Rows are points. To make a cloud, some directions were put in groups of two or more. Within a group, all points are equally far from the middle, so they leave a hole (a ring in 2 directions, a hollow ball in 3). The other directions are filled evenly. Then the cloud was stretched, turned, moved and blurred a little. How many holes are there, and how many directions does each take, smallest first?

Cloud (15 x 2):
[[-30  57]
 [ 34  53]
 [ 50  -4]
 [ 13  65]
 [ -7  66]
 [-39 -13]
 [-35  53]
 [ 52  14]
 [-16 -33]
 [-48  22]
 [ 46  37]
 [ 12 -38]
 [ 52   6]
 [-14  65]
 [-46   3]]
Holes: 1 (2)

Cloud:
[[-31 -68   6  44]
 [-27 -36   3 -67]
 [-22 -21  58 -58]
 [-57 -15  11  47]
 [-43 -31 -27 -50]
 [-73   1 -14 -34]
 [-35 -60  47  20]
 [-17  43 -35   4]
 [-53  14 -47  16]
 [  9 -69  44 -17]
 [  2  42  38 -13]
 [-56  -6 -54 -23]
 [-40  -2 -61  24]
 [ 41 -35  31 -58]
 [ 22 -39  10  55]
 [  9 -48 -56  10]
 [ 58 -31  36 -28]
 [ 40 -37  55   9]
 [-41  12 -48 -52]
 [ 33  -2  63 -37]
 [  9   6  27  45]
 [-15 -56  32 -49]
 [-20 -54  49  37]
 [ -9 -10  66 -55]
 [-72 -23 -18  31]
 [-46  33 -37 -45]
 [-39 -35  59  20]]
Holes: 1 (4)

Cloud (50 x 6):
[[  4 -58  -2  22  57 -22]
 [-53 -29 -26  -7  56 -18]
 [ -7  49 -12 -19 -45  63]
 [-46  15  34  35 -10 -58]
 [ -3  38 -45  42 -49  58]
 [-29 -10   0  19 -61 -29]
 [-42  22 -12 -65  10 -22]
 [-26   5 -23  37   8  59]
 [-57 -49 -18 -29 -35  -1]
 [ -2 -11  27   6 -14 -51]
 [-44  15 -15  -7  53  12]
 [-63 -10 -55   6  71  12]
 [ 52  47 -27  48 -33  73]
 [  1  -6   1 -95 -22   2]
 [ 10  15 -44 -13  45  -2]
 [-38   0  17 -39  27 -31]
 [ 48   8   9  -9 -12 -29]
 [  3  50 -44   4 -50  -4]
 [ -8  -6 -32  -8  72  31]
 [ 39  -6  -4  31 -17  62]
 [-39 -53 -26  30  69  26]
 [-12  28 -43 -15 -32  -8]
 [ 25  68 -64  25  51  63]
 [  1 -46 -36 -52  -6   2]
 [-84   2 -64  -3 -44   7]
 [ 17  17  44  24   0  40]
 [-15 -66  12  40  60  -1]
 [ 44  42 -24 -22  45  11]
 [ 19  23   4 -57 -50   7]
 [ -7  48 -66  16 -21  82]
 [ -1  18   5 -15  40  -8]
 [ 10  72 -68 -21 -51  34]
 [-88  37 -45  30  30  47]
 [ 18  24  21 -10 -12  64]
 [-58   6  10  74  18   4]
 [-26  42 -81  42  -9  82]
 [-64 -33   1  -2 -56 -23]
 [ 57  -1 -34   3  20  88]
 [-38   9 -27 -16  64  35]
 [ 27  33 -74  -7 -33  23]
 [-54 -40 -38  26  44  54]
 [-62  30   5  60  19  -7]
 [-33  54 -20  22 -38  61]
 [-19 -15 -68 -11 -28  36]
 [-16 -63 -20  -5 -33   8]
 [ 24  -8  52   3 -19  47]
 [ 64   5  -9  24 -53  45]
 [ 60  -4   8  28  45  42]
 [-44  -5  -6  42 -43  38]
 [  6  42 -50  -6  43   6]]
Holes: 1 (2)
